Every row gives one point. The last column is the point's height on a tilted bowl or saddle (a function of degree 2), plus a little noise. Count its main directions that bend up, bend down and stay straight.
(in the rows, 128 means zero)

Points, 11 rows:
[[ 92 139 104]
 [163 115 105]
 [133 133 122]
 [172 100  88]
 [163  98  97]
 [104  67  78]
 [158 160  96]
 [150  90 102]
 [101  75  85]
 [114 132 121]
 [156 150 105]]
Directions: 0 up, 2 down, 0 straight

Points:
[[120  99 161]
 [156 124  88]
 [ 99 105 156]
 [136 112 120]
 [155  64 127]
 [200 162 113]
 [ 96 174  61]
 [129 137 119]
 [117 104 153]
 [144 118 105]]
Directions: 1 up, 1 down, 0 straight

Points, 16 rows:
[[145 141 121  76]
 [156 101 124  87]
 [149  88 148 105]
 [151 106 143  83]
 [140 153  74 134]
 [ 94 134 137 105]
 [144  79 159 127]
 [145 113 159  86]
 [120  93 174 126]
 [115  80 188 171]
 [160 104 134  86]
 [147 174  96 130]
 [130  76 124 119]
 [ 88 107 191 169]
 [ 95 168 110 146]
 [ 96 171 146 140]]
Directions: 3 up, 0 down, 0 straight

Points:
[[166 112  96 118 140]
 [153 141 151 162 160]
 [129 136 111 113 139]
 [127 164  91 164 162]
 [140  92 160 115 143]
 [109 104 143  93 147]
 [153  95 136 190 179]
 [142 138  81 145 159]
 [126  74  78 146 110]
 [162 139 101 122 135]
 [ 96 135 152 148 140]
 [ 68 126 114 143 129]
 [ 88 116 152 150 131]
 [ 84 147 105  64 196]
 [126 121 100 177 164]
 [ 81 182 130 147 127]
 [103 120 130 113 136]
 [ 98 137  66 120 175]
 [163 127 118  98 137]
 [124 130  62 118 172]
 [171 136 107 123 134]
 [193  77 157 115 154]
 [166  30 115 147  62]
 [117 122 137 111 138]]
Directions: 2 up, 1 down, 1 straight

Points (25 x 5):
[[155 128 109 123 104]
 [152 144  85 167  79]
 [102 114 129 117  97]
 [100 179 150  95 104]
 [160 141 137 130  98]
 [154 127 115  91 114]
 [142  99  92 146  97]
 [ 66 132 129 194 105]
 [166 129 133  89 106]
 [ 85  87 145 170  99]
 [131  81 117 109 104]
 [147 153 132 142 102]
 [106 123 109 129  99]
 [114 187 132 138 109]
 [129 188 101 166  91]
 [129  62 134 132 101]
 [126 164  91 105 110]
 [144 164 172 183 114]
 [ 91  86 138 153  92]
 [ 93 138 175 130  96]
 [136 138 183 157 109]
 [ 51 129 109 123  56]
 [ 97 103 162 151 102]
 [166 108 147 178 107]
 [131 119 203 144  95]]
Directions: 1 up, 2 down, 1 straight

Points:
[[124 143 139 137 123 184 146]
 [167 173 133  98 152  92 145]
 [172 172  54 117 158 195 206]
 [136 117 147  77  75 174 144]
 [ 95 143 100 140 139 109 150]
 [125  88 144 189 150 127 155]
 [ 92 184 182 103 105 138 153]
 [ 97 141 127 154  92  83 155]
 [ 90 112  83 144 158 129 164]
 [146 132 119 102  93 151 145]
 [176 154 138 136 212  84 154]
 [116 123 149 137 141 130 142]
 [140 125  78 119 132 111 149]
 [144 111 149 172 148 130 144]
 [ 80 150 134 180 117 132 164]
 [ 79 167 148 172 179 131 180]
 [173 102 126 118  90 111 153]
 [129 114  88 164  96 197 167]
 [126 130 151 147 113 168 142]
 [101 153 117 166  99  76 158]
 [166 159  73 110 176 142 171]
 [181 170 116 107  87 124 160]
 [ 99 167 175 101 101 115 145]
 [110 144 149 112 176 135 152]
 [138 136 135 118 142  86 134]
 [176 110 141 109 115 126 145]
 [ 99  36 104 115 154 121 185]
 [136 140 199 142 147 113 158]
 [106 109 140 181 142 140 155]
 [124 125  95 124 178 136 154]
 [110 131 103 156 120 148 152]
 [134 131 123 170 136 134 142]
 [130 188 126 147  79 162 158]
 [161 149 132 101  93 132 145]
 [191 110 116  96 112 174 165]
 [143 157 117 138 147 158 149]
 [110 144 152 142 114 129 143]
 [142 157 120  76 108 164 148]
 [188 106 133 171 127 104 144]
 [147 149 173  99 211 170 186]
 [ 77 101 146 189 147 154 177]
 [153 189 125 112 106 140 154]
 [162 148 161 105 136 123 142]]
Directions: 4 up, 0 down, 2 straight

Points:
[[ 91  71 162 126 164  94  81]
 [159 161 122 120 136 141 112]
 [141 157 106 100 132 169 115]
 [144 141 155 101 150 136 112]
 [153  89 105 112 104  96 100]
 [175 128  78 140 166 146  90]
 [153 124 148 166  65 114  93]
 [139 142 136 123 120 126 116]
 [171 116 126 106 143 162  98]
 [144 111 129 118 126 183 106]
 [117 185 208 153  81 104  71]
 [182 122 171 140 182 139  81]
 [142 114 105 139 107 167 105]
 [163 127 118 152 141  90 108]
 [105 163 113 117 172 134 123]
 [144 176 143 113  80 146  97]
 [133  68 173 192  90  92  71]
 [155 152 156 102 132 138 108]
 [171 132  67 128 153 145  92]
 [151 174 182 130 127 176  96]
 [110 107  94 128  87 139 104]
 [200 150 125 156 144 135  87]
 [163 129  92 166 148 111  99]
 [141 148 151 156 141  45 111]
 [117  96 142 130 109 129 107]
 [136 124 151  96 114 182 107]
 [190 120 147 128 188 146  79]
 [116 112  92  94  55 146  91]
 [130 161  88 171 142 117 107]
 [135 135 105 151 102 115 111]
 [160 128 105 104 136 160 106]
 [128 112 143 137 153 162 109]
 [168 123 147 181 137 108  95]
 [109 169 162 129 139  98 112]
 [ 70  95 175 108  98 111  84]
 [ 94 125 156 147 119 193 109]
 [193 108 166 119 121 108  87]
 [140 107 176 127  81 180  86]
 [ 79 113 143 135  67  95  91]
 [131 101 127 130 126 123 111]
 [125 101  91  94 109 169 104]
 [113 158 133 124 166 143 123]
 [ 88 225 102 119 175 143 109]
 [146 147 128 162  95 220  89]
 [121 138 145 102  97 169 110]]
Directions: 0 up, 5 down, 1 straight

Points, 62 rows:
[[ 88 133 112 149 167  98 150 108 137]
 [175 140 114 118  60 101 113 161 131]
 [111  55 146 145 110 143 127  96 112]
 [ 81 117 119 128 160 132 136 147 135]
 [121 152 108 162 169  93 129  87 111]
 [169 111 168 122 106 110  94 125  94]
 [138 132 160 136  74 100 134 124 137]
 [141  95 121 122 125 134  80  88 121]
 [122 109 101 100 117 127 186 133 127]
 [112 113 103 127  77 190  90 146  97]
 [149 136 117 109  80 104 159 161 127]
 [159  80 104 146 180 130 123 163  95]
 [113  88 147 149 100 150 119 156  98]
 [162 170 132 160 159 102 128 144 112]
 [ 75 142 126  79 147 135 157 137 128]
 [ 98 185 144 156 116 136  90 159  86]
 [104 120 186 132  57 109 183 180 154]
 [135 125 211 141 178 199  81  79  29]
 [137 175 130  90  91 132 108 207 100]
 [134 103  80 111 142  94 113 185 159]
 [104 130  30 118 197 162 150 103 149]
 [148 160 155 122 112 186 129 156 111]
 [158 156 108 207  72  84 194 175  82]
 [181  90 141 144 193  60 164 160  60]
 [130 114 147 127  89 138 152 131 145]
 [ 97 101 122 135  92 125 110 132 124]
 [163  84 142 133 114 105 113  79 100]
 [146 120 152 179 126 131 122 178  92]
 [121 133  82 145 159 120 121  65 134]
 [120 138  59 143 148  98 126 128 166]
 [123 134 219 142 138 102 127 176 124]
 [121 113 115 113 107 106 130 179 120]
 [128 125 147 139 130 151  69 124  95]
 [102 160 108 134  98  89 139  76 126]
 [104 110 115  64 199 131 134  93 115]
 [143 167 147 122 188 122  97 131 100]
 [158 159 141 110  99 129 110 107 121]
 [126 161 113 131 160 112  72 170 138]
 [148 119 149 120 136  86 131 110 114]
 [136 126 146 160  99 138 114 187  99]
 [127  88 161  63 166 107 142 141  72]
 [148 103 122 171 143 133  75 154  91]
 [158  92 110 132 142 170 109 120 100]
 [ 85 115 139 174 137 180 104 194  38]
 [126 167 153 107 116 124 139 139 137]
 [144 127 122 134 158 122  87  91 115]
 [136 150  79 171  95 136 100 128 127]
 [149 147 152 107  67  89  94 128 102]
 [162 172  96 130 127 119 153 163 135]
 [155 120 124 106 163 131 122 137 119]
 [121 133 152  67 116 155 124 151  90]
 [ 94 135 112  89 100 101 120 151 118]
 [128  93  89 159 151 158 142 125 106]
 [114 146 104  85  61 153 153 129 111]
 [119 155 119 142 116 161  75 120 109]
 [ 98 137 134 134 164 149 132  91 133]
 [ 97 149 124 127 104  90 124 151 124]
 [147 190 136  76 153 156 157 120 107]
 [ 78 150 157 133 149 161  87 107  92]
 [ 64 143 101 151  65  45 113  59  81]
 [118 117 136 134  88 123 179 119 157]
 [143 150 173  85 130 131  84 121  75]]
Directions: 1 up, 5 down, 2 straight

Points, 64 rows:
[[ 56 113  83 166  88 152 119 131 199]
 [118 142 120 134 116 165 111  86 131]
 [177 179 152 158 196 103 124 163 111]
 [197  78 143 114 104 126 115 140 154]
 [ 85 171 106 170 173  69  62  36 158]
 [166 154  97 173 102 102 153 130 104]
 [110  72 133 149 115 133 175  97 127]
 [121  92 143 168  96  85 107 121 141]
 [110 165 113  77  78 180 149 124 137]
 [164 154 152 161 108 114  67 119  78]
 [104 187  93 116 151  96  99  87 139]
 [120 126 152 142 138  69  38 109 105]
 [139 135  62 147 135 121 156  97 148]
 [122 185 156 110 176 121  78 120 130]
 [118 166 155 148 127 123 111 131 125]
 [ 53 109  99 166 121 151 153 122 172]
 [119 125  97  90 107 121 192 132 152]
 [110 104 159 111 103 153 145 140 137]
 [118 130 101 190 131 161 100 131 140]
 [174  76 101 180 144 140 101 168 144]
 [113 133  73 123 121 167 103 118 136]
 [130 122 168 170  98 155 155 130 147]
 [ 92 102 116 146 149 128 121 127 142]
 [124 129 153  79 136 129  93 156 125]
 [132 124 185 129 144 189 160 152 115]
 [125  84 117 154  84 150 100 175 174]
 [145 124  93 106 142 174 125  83 132]
 [142  72  83 152 117 138 111 115 157]
 [ 96  90 120 108  90 156 137 134 146]
 [112 129 129 150 180 144 180 132 119]
 [179 175 130 158  52  89  84 111   7]
 [140 191 100  90 140 119 193 133 143]
 [134 136  94 139  98 181 136 113 125]
 [136 107  92  98  72 130 146 171 183]
 [ 98 175 117 118 123  98  82 106 120]
 [132 128 131  75 152 136  92 127 125]
 [131 144 183 137 118  89 104 140 112]
 [ 82 132  84  48 106 123 123 104 152]
 [112  93 148 116  94 140 135 134 145]
 [115 130 123 116 127 130 148 125 135]
 [108 140  94 158 125  74 129 132 140]
 [116 169 136 154 133 114 118 113 122]
 [131 101  90 164 122  81  97 168 176]
 [119 148  89 123 151 109 189 170 148]
 [199 150 116 116 102 130 113 169 115]
 [170  70  31 139 156  80 159 146 224]
 [129 163 101 174 147 121 137 144 132]
 [114 140 143 122 143 125 152 109 128]
 [145 112  96 116 171 120 192  67 141]
 [ 74 135 103 163  79  92 114  98 154]
 [139  92 114 198 165 127  79 153 144]
 [122 106 119 158  99 155 156 122 145]
 [175  87 133 122 184  96 166 173 137]
 [ 91 137 109  94 137 147 127 154 134]
 [174 155  90 174 169 147 128 129 122]
 [100 180 171 139 150 163 163 141 153]
 [151 179 135 166 132 105 165 164 118]
 [102  94 145 131 130 110 119 117 130]
 [117  97 113 155  93 155 120 127 149]
 [130  66 142 115 129 105  86 107 135]
 [114 115 121 125 116 139 124 146 141]
 [145 130 143 124 105 118 139 125 131]
 [105 168 172 187 149 126 142 153 146]
 [117 182 117 136 173 144 167 176 137]]
Directions: 3 up, 2 down, 3 straight
